Each row of a before or after table is a point. The points were changed in one or more steps. Then noise was added and the rows were shuffled. The steps act on how far a point lies along the listed directions, d1 being the first. Write out the steps. A step turns or swaps two directions, mirrors them in a line or flattens them onto one, adds a multiple of one to another, or multiplies one. Angles are multiples of 10 degrees, from the lower direction toward the higher: turns from -170 to 170, lines from 10 to 170 but not 90. Use the fewest steps. Two steps may share a direction if one is a turn and the other turns, adds or multiplies; they go together, in the order done. Otherwise the lowest direction goes first.
(in the rows, 128 means zero)

Directions:
(1): [ 92 165 136]
(2): [125 136  76]
Before (12 x 3):
[[124 125 148]
 [122 133 103]
 [145 107 146]
 [142 130 110]
 [159 112 115]
 [146 128 110]
 [112 133 124]
 [149 113 132]
 [128 136  88]
 [122 136 156]
 [150 109 133]
 [119 132 136]]
After (12 x 3):
[[123 148   9]
 [148 101 189]
 [139 135  76]
 [126 118 187]
 [151 106 151]
 [120 131 149]
 [145 133  77]
 [111 134 113]
 [157 114  98]
 [118 141  53]
 [125 128 208]
 [151 110 147]]
Steps: multiply d2 by 3

Directions:
(1): [109 170 154 157]
(2): [134 171 100  96]
(3): [132 129  84 169]
(4): [185 138 142 138]
Before (10 x 4):
[[ 66 177 184 131]
 [115  88 127 130]
 [109 137 119 100]
 [113 155 140 189]
 [163 148 150  91]
 [133 117 115  92]
 [116 133  70 108]
 [147 105  93 107]
 [157 101 140 118]
 [ 99  72  98 158]]
After (10 x 4):
[[145 142 125 100]
 [157 167  90 126]
 [109  72  86 141]
 [154 125 151 149]
 [145 173 126 146]
 [186 119 127 177]
 [ 90 157 144  95]
 [115 142 163 150]
 [138 168 138 115]
 [136  61 123  53]]
Steps: turn d1 and d4 by -140 degrees; turn d2 and d4 by -20 degrees

Directions:
(1): [122 157  63 142 118 139]
(2): [ 63 131 136 135 107 103]
(3): [147 133 112  91 120  70]
Before (8 x 6):
[[103 137 152 140 138 110]
 [125 150 113 149 119 165]
 [153 166  84 100 112  84]
 [127 151 114 162 138 165]
 [171 111 121 117 117 140]
 [ 94 159 104 162 115 128]
 [161 114 167 130 149 164]
 [145  95 177 101 146 128]]
After (8 x 6):
[[119 163  88 129 111  81]
 [136 156 104 138 132 126]
 [132 112 181 162 151 205]
 [169 168  69  69 105  34]
 [115  89 198 150 155 202]
 [135 153 103 124 113 126]
 [103 135 156 152 143 132]
 [158 112 124 121 115 139]]
Steps: add 1.5 times d1 to d3; multiply d2 by 0.7

Directions:
(1): [145 184  94 128  86 103 121 110]
(2): [127 144 127 169 143 153 180  86]
Before (14 x 8):
[[124  56 151 125 166 153 149 151]
 [121  64 144  68 141 114  47 180]
 [119  95 159 151 153 155 130 147]
 [115 102 132 104 117 112  88 156]
 [122  86 162 105 158  96  83 176]
 [136 120 132  92 117 110  80 128]
 [114 114 136 149 166 150 138 124]
 [103  95 154 143 162 156 177 122]
 [153 166 101 107  85 105 108 119]
 [126  42 176 110 186 154 122 174]
 [125  98 138 115 148 116  97 167]
 [112  63 160 111 172 159 129 146]
 [102 121 138 138 140 136 148 109]
 [132 145 109 111  82  92  95 144]]
After (14 x 8):
[[131 148 120 168 147 137 161 103]
 [132 178  97 114  81  96 129 121]
 [107  78 157 144 154 149 149 134]
 [143 174 112 158  99 125 130 115]
 [131 157 137 185 156 126 180  81]
 [157 173  84 145  91 118 162  94]
 [132 166 101 134 117 113 110 122]
 [113 146 118 116 106 107 116 121]
 [167 200  92 168 106 128 179  70]
 [126 109 149 139 157 153 145  88]
 [127 140 124 187 162 175 195  47]
 [144 185  92 145 102 129 156  78]
 [124  71 159 113 158 153 127 143]
 [113 121 134 162 141 151 163  97]]
Steps: turn d1 and d2 by -150 degrees

Directions:
(1): [137 140 112 142 149 152 172  61 116]
(2): [177 136 156 142 129 135 176 160 165]
(3): [ 79 114 110  88 153 119 169 140 162]
Before (10 x 9):
[[ 55 120  97 101 140 104  88 113  92]
 [101 121 120 125 130 122 119 123 121]
 [129 135 120 135 142 132 124  98 116]
 [141 129 116 144 137 159 163  78 118]
 [112 113 132 123 135 115 138 144 133]
 [132 137 127 137 137 144 142  91 123]
 [123 142 118 137 136 144 132  96 110]
 [124 121 123 127 135 132 126 110 116]
 [137 131 130 127 120 124 117 136 126]
 [124 124 135 131 129 126 130 127 135]]
After (10 x 9):
[[140 121 143 145 121 120 117 138 116]
 [105 114 118 114 134 123 113 123 118]
 [ 82 127 112 105 139 124 120 132 127]
 [ 99 122 128 105 137 122 133 142 148]
 [ 95 122 114 109 145 118 116 123 129]
 [137 135 123 129 129 132 134 117 124]
 [ 95 106 121  96 135 126 150 163 161]
 [130 126 138 134 127 126 128 129 133]
 [ 33 120  81 111 121 101   9  75  31]
 [ 97 121 117 128 122 120  93 114 102]]
Steps: turn d1 and d3 by 120 degrees; multiply d2 by 2

Directions:
(1): [161 121 102  65 118 152 104  96 106  90 160 132]
(2): [ 94 163 108 105  79 111 116  84 127 161  96 101]
(3): [119 118 128 148 142 133 168  89 137  64 101  82]
(4): [155 115 134  87 130 158 167 133 141 146  61 158]
(5): [ 98  94 166 121 101 129 119  98 191 118 148 163]
(6): [123  71 128  97 163  62 108 126 120 137 110 113]
Before (11 x 12):
[[159 205  83 161  95 209 156 148  99 146  88 139]
 [146 205 102 163 121 128 111 174  67 170 139 119]
 [106  60 134 179 162 103 177  83 160  52 105  68]
 [137 133 114 136 145  81 123 132  69 129 131  93]
 [137 113 147  97 102 110  90 110 119 151 153 145]
 [123 123 144 112 133 107 113 145 124 183 133 134]
 [168 189  79 111 120 165 122 142  78 175 124 118]
 [ 85 118 122 143 117  74 118  82 143 153 136 114]
 [113 142 136 137 120 156 118 128 146 113 167 139]
 [142 104 127 101 130 135  86 118 127 134 138 133]
 [133 131  94  94 108 124  84 103 138 115 147 127]]
After (11 x 12):
[[151 191  87 132 119 152 117 156  81 185 136 108]
 [124 137  92 106 108 110  65 112 138 136 163 131]
 [137 102 136 108 131 129  85 128 133 153 134 141]
 [147 207  79 168  96 207 150 145 102 142  98 129]
 [126 114 156 118 103  96  88 123 121 160 153 143]
 [112 121 151 131 142 100 121 141 130 175 128 125]
 [114 143 137 135 120 156 114 131 146 119 158 144]
 [140  52 114 126 158 128 165  64 144  33 117  77]
 [131 131 115 135 144  77 122 126  69 130 136  94]
 [ 77 122 120 156 118  65 112  71 141 139 162 102]
 [129 203 108 185 127 117 123 175  72 161 136 107]]
Steps: turn d1 and d3 by -30 degrees; add -0.7 times d2 to d4

Directions:
(1): [ 68 103 141  73 132 135 113 106 150 150 144 183 115 121]
(2): [141 147 109 100 131  82  71  79  86 153 114 111 131 148]
(3): [182 116 154 100  91 140 134 107 134 109 189 135 133 173]
(4): [130 180 118 145 152 167  93 117 111  92 161 148  76 108]
Before (11 x 14):
[[107 105 122 106 153  97 127 135 118 138  92 121 147 112]
 [168  96 164 117  88 146 154 147 153 124 130 121 144 157]
 [165  83 146  92  89  93 173 121 142 166 131 103 167 159]
 [110  68 142  62  98  64 107  96 125 178 122 134 146 153]
 [133 108 129 154 123 124 187 189 156 136  81 105 168 128]
 [171 155 120 163 110 152 133 127 111  88 150 113 129 129]
 [ 99 152  79 167 164 172 130 191 129 107 116 141 106  68]
 [115  60 150  62  67  94 134  85 145 181 115 132 174 182]
 [149 153 113 209 159 169 145 171 123  83 115 117 119  96]
 [177 123 124 150 120 134 135 126 133 111 146 124 137 158]
 [104 123 126 159 152 173 159 156 151  82 142 138 113 131]]
After (11 x 14):
[[131 138 111 132 123 103  94 124 104 160  59  99 131 124]
 [124  63 126  65  98 135 158 156 165 148 155 158 173 149]
 [ 76 112 114 138 131 129 144 144 139 136  87 147 146  95]
 [ 73  58 145  92 131 120 146 135 162 161 108 171 163 121]
 [112  78 127 117 126 107 158 129 147 130 112 107 168 164]
 [186 182 116 159 131 121  71 108  81  90 156 103  78 133]
 [137 180  90 131 158  95  86  97  75 149 101  97  98 104]
 [107 122 117  60 134  88  86  92 113 172 106 145 143 154]
 [146 131 134  91 137 127 100 110 108 104 156 133 117 136]
 [181 202  95 169 118 127  64  81  65 107 115  78  91 146]
 [104 124 105 153 158 118 123 130 134 138  91 137 129 112]]
Steps: turn d1 and d3 by 140 degrees; turn d2 and d4 by 110 degrees

Directions:
(1): [162 186 186 125 149 114 104 164  96 159 147 129 145 124  72 135 117 127]
(2): [120  94 166 169 130  80  99 122 136  74  89 160 114  83 100 146 130 133]
Before (12 x 18):
[[ 84  57  97 136 112 109 140  96 163  67  99 152 115 114 160 143 135 121]
 [134 119 146 150 121 101 104 141 124 114 111 144 113  96 106 133 110 133]
 [129 133 135 115 133 133 129 127 127 115 140 133 135 119 111 143 125 132]
 [107  77  91 138 112 122 125  89 169  90 112 130 112 131 155 117 131 134]
 [125 123 144 154 115 114 122 120 116 108 134 137 128 106 123 135 125 138]
 [ 80  64 102 150 122 115 122 103 164  67  91 131 109 111 167 124 156 134]
 [138 168  73  66 136 196 180 132 113 230 182  74 147 206 173  86 130 115]
 [126 113 148 136 131  98 123 127 113 101 125 151 133 104 107 137 112 130]
 [117 115 132 149 119 126 122 146 125 116 125 125 128 126 112 126 120 139]
 [107 124  96 105 103 149 158 115 129 146 127 104 143 155 167 119 128 115]
 [107 104 143 137 126  93 133 130 127  89 104 123 107  99 128 142 133 143]
 [112 114 128 135 111 112 130 124 141 105 125 140 115 114 130 142 123 114]]
After (12 x 18):
[[101 105   9  70 112 215 206  93 151 195 163  73 127 207 236  78 145 117]
 [128 136 159 156 118 113 120 129 109 114 136 137 133 101 111 138 123 139]
 [130 132 135 118 137 133 127 131 125 117 137 134 137 117 111 146 127 129]
 [121 124 160 134 133  90 126 141 111 101 106 121 112  96 109 147 129 137]
 [ 90  84 121 153 132 105 114 120 150  83 101 136 115 109 146 126 149 137]
 [133 131 163 136 137  93 116 139 103 110 128 157 139  97  89 144 113 134]
 [ 92  76 116 136 120 107 132 108 149  78 104 157 125 112 137 149 128 119]
 [125 120 141 151 119 127 116 148 124 124 127 126 131 122 101 124 125 141]
 [116 128 135 132 115 111 129 131 132 109 128 141 118 115 120 146 121 114]
 [ 95 104  75 107  94 149 169  99 142 133 119 103 138 155 185 117 134 117]
 [142 143 165 145 128  96  93 153 116 123 115 144 117  97  87 137 108 133]
 [112  86 106 141 117 118 123  96 162  92 118 131 116 128 147 118 131 134]]
Steps: add 0.7 times d2 to d1
